Each point is reached from the start by the listed moves, each made 0, 1 or 2 times, or once backwards (-1), plus a little noise. Is the number of moves made odd or even? Then give how often each move was made.
In the rows, zero is written as 128.

Moves:
(1): [145 108 113 119 168]
(2): [100 122  92  79 165]
(3): [128 152  93 104 160]
Start: [121 141 112 136 132]
Points:
[ 76 200  21  51 194] => even (-1, 1, 2)
[102 209  56  97 157] => odd (-1, 0, 2)
[111  91  95 103 177] => odd (1, 1, -1)

Moves:
(1): [114 128 128 123 158 133 122 168]
(2): [144 124 122 148 136 125 131 164]
(3): [118 121 136 120 117 112 122 124]
(4): [146 125 145 150 117 142 126 144]
(5): [138 117 135 101 152 125 122 127]
(6): [150 135 153 112 140 143  94 149]
Start: [133 124 134 110 135 143 123 126]
Points:
[ 81 121 114 100 145 136 147 110] => odd (1, -1, 0, 0, 0, -1)
[152 123 154   7 209 158  80  98] => even (0, -1, -1, -1, 2, 1)
[ 92 124  78 123 212 140 156 210] => even (2, 1, -1, -1, 0, -1)

Moves:
(1): [121 139 111 142 153 110  96 115 133 126]
(2): [143 122 143 132 132 139 123 117 122 132]
(3): [147 145 139 143 140 135 145 152 134 123]
(4): [128 125 137 132 123 115 118 133 134 116]
(5): [147 123 140 128 134 135 141 129 127 127]
(6): [137 120 131 120 131 133 127 117 120 151]
(7): [139 113 123 121 128 134 126 125 108 143]
(8): [119 118 100 138 117 154 153 151 152 118]
(9): [147 125 128 112 118 136 121 122 130 126]
Start: [132 129 123 125 127 130 111 138 130 139]
Points:
[ 93 115 149 122  88  98 131 159 153 102] => even (-1, -1, -1, 2, 1, 0, -1, 0, -1)
[112 152  54 194 130 135 135 245 205  72] => odd (1, -1, 2, 2, -1, -1, 1, 2, 0)
[152 102  76  96  91 170 106 146 140 141] => odd (0, 0, 0, 0, -1, 0, 1, 1, 2)
[132 177 172 166 164 118 100 130 121 128] => odd (0, 2, 1, -1, -1, -1, -1, -1, -1)
[164 119 163 141 182  60   7  67 114 127] => odd (2, 1, -1, 2, 2, 0, 0, -1, 0)

Moves:
(1): [148 152 128 114 142 134 130 115 116 132 123 125 155 141 132]
(2): [121 124 125 138 119 135 132 135 142 162 121 104 116 136 138]
(3): [132 132 133 121 135 142 142 128 111 123 142 138 126 128 142]
(4): [117 110 144 134 132 109 134 113 126 146 138 129 137 128 128]
(5): [114 113 122 116 124 153 124 148 156 111 136 133 140 138 134]
(6): [131 126 133 128 127 119 123 129 130 134 132 128 145 139 138]
(7): [149 143 138 126 133 131 112 135 109 144 147 134 119 116 147]
(8): [131 137 132 128 110 139 121 125 128 128 125 125 135 115 134]
(9): [124 114 129 140 131 125  99 132 125 129 129 124 137 124 138]
(10): [100 128 118 129 136 117 123 133 117 108 130 130 134 118 122]
(11): [114 137 114 118 138 120 132 129 131 132 127 134 123 137 135]
(12): [126 129 118 130 132 136 139 135 133 130 135 116 138 114 144]
Start: [121 130 117 117 127 131 125 132 120 130 131 109 129 136 131]
Points:
[146 168 126 108 126 206  49 159  93 178 171 102 147 106 234] => even (1, 1, 1, 0, 1, -1, 2, 2, 2, 0, 1, 0)
[235 212 150  82 180 124 157 109  32 174 191 143 141 134 186] => odd (1, -1, 1, 0, -1, 1, 2, -1, -1, -1, 0, 1)
[ 73  66 141 156 118  32  75  73 130 165 110 129 132 136 108] => even (-1, -1, -1, 2, -1, 0, -1, 1, 2, -1, 2, -1)
[125 138 153  83 133 199 121 129 106 131 194 109 249 114 201] => odd (2, 0, 1, 2, 2, 0, 1, 2, 0, 1, -1, 1)
[ 83 185  47  60 168 188 128 149 127  70 121 108 214 161 180] => even (2, 0, 1, -1, 1, 0, -1, 1, 1, 1, 2, 1)
[ 34 123  32  88 177 187 113 176 180 106 125  65 222 160 195] => even (2, 1, 0, 0, 2, -1, -1, 0, 2, 1, 2, 2)
[ 71 133  97 125 106 182 116 158 137 133 117  58 149 121 137] => odd (1, 2, 0, 0, 1, -1, 0, 1, 0, 2, -1, 0)
[110 147 118 109 141 128 131 159  94 189 213 121 123  90 242] => odd (-1, 0, 1, 1, 0, 1, 2, 1, 0, 0, 2, 2)

Moves:
(1): [126 121 139 117 125 126 133 133 131 129 129 106 117 126 127 116 119 118
 126 115 127]
(2): [131 120 130 135 136 119 123 125 146 147 122 131 143 147 137 128 133 149
 125 139 142]
(3): [129 125 128 133 135 135 130 124 123 128 128 125 142 135 119 132 124 124
 120 138 123]
(4): [125 115 146 111 145 113 119 140 113 115 113 127 132 125 127 110 121 146
 121 127 133]
(5): [128 138 125 128 120 119 111 125 122 137 135 124 147 130 139 125 122 137
 122 108 124]
(6): [131 123 111 118 151 140 120 128 140 114 111 128 131 129 137 140 111 123
 113 129 133]
(7): [131 145 142 113 127 130 124 123 120 136 125 136 137 148 126 118 136 122
 123 144 109]
(8): [111 135 139 132 113 127 148 127 132 119 134 137 131 147 138 140 128 116
 119 111 117]
(9): [126 155 124 134 121 131 123 104 121 126 118 117 109 133 122 132 124 145
 141 119 147]
(10): [138 125 107 119 115 126 116 131 121 123 132 112 137 144 121 131 135 130
 132 132 136]
(11): [127 128 119 154 118 131 125 128 125 118 141 129 126 125 143 124 118 119
 116 135 125]
(12): [143 134 132 118 120 102 114 116 115 132 130 136 127 110 123 121 112 121
 103 134 113]
(13): [129 135 143 128 133 117 139 119 129 117 132 128 125 119 139 120 137 125
 141 139 132]
(14): [136 124 128 134 130 121 117 114 113 126 135 124 137 130 136 129 131 119
 134 123 131]
(15): [136 137 133 133 137 137 131 115 137 121 131 141 132 127 115 129 132 133
 104 126 133]
(16): [121 123 128 126 120 121 119 141 130 134 108 126 133 129 125 135 132 118
 125 117 128]
(17): [118 137 137 124 133 134 125 130 121 133 127 146 135 121 124 146 130 122
 126 147 139]
(18): [128 124 137 113 124 135 126 131 124 117 127 133 142 128 126 130 125 126
 147 134 125]
(19): [114 127 148 128 127 118 119 127 139 132 129 124 133 137 131 135 139 138
 119 132 119]
(20): [131 137 131 131 123 124 120 133 136 137 136 139 120 131 104 121 119 122
 120 139 125]
Start: [117 131 121 120 126 124 141 130 135 124 136 128 119 140 128 122 125 136
 129 129 122]
Points:
[114 186  46 172 132 196 137 105 131  72 133  98 114 124 143 181 153 102
 127 186 197] => even (0, -1, 1, -1, 0, 1, 0, -1, 1, 2, 2, -1, 2, -1, 1, 1, 2, -1, 0, -1)
[126 168 139  58  31  72 137 138 108 152 159 210 230 166 114 182 149  90
 131 176  96] => odd (-1, 1, 0, -1, 1, -1, 0, 2, -1, 2, -1, 2, 1, -1, 0, 1, 2, 2, -1, 0)
[106 235 162 187 153 201 164  68 189 200 115 174  95 216  44 133 121 109
  59 209 176] => even (2, 2, 2, -1, -1, 0, 2, 0, 2, -1, 1, -1, 0, 0, 2, 1, 2, -1, -1, 2)
[162 182   7 198 108 113  72  40 106  97 100 101 113  92 170 169  32  98
  26  66 166] => odd (0, 0, 1, -1, 1, 2, -1, 0, 2, 0, 2, 2, 0, 1, 1, 2, 0, -1, -1, -1)
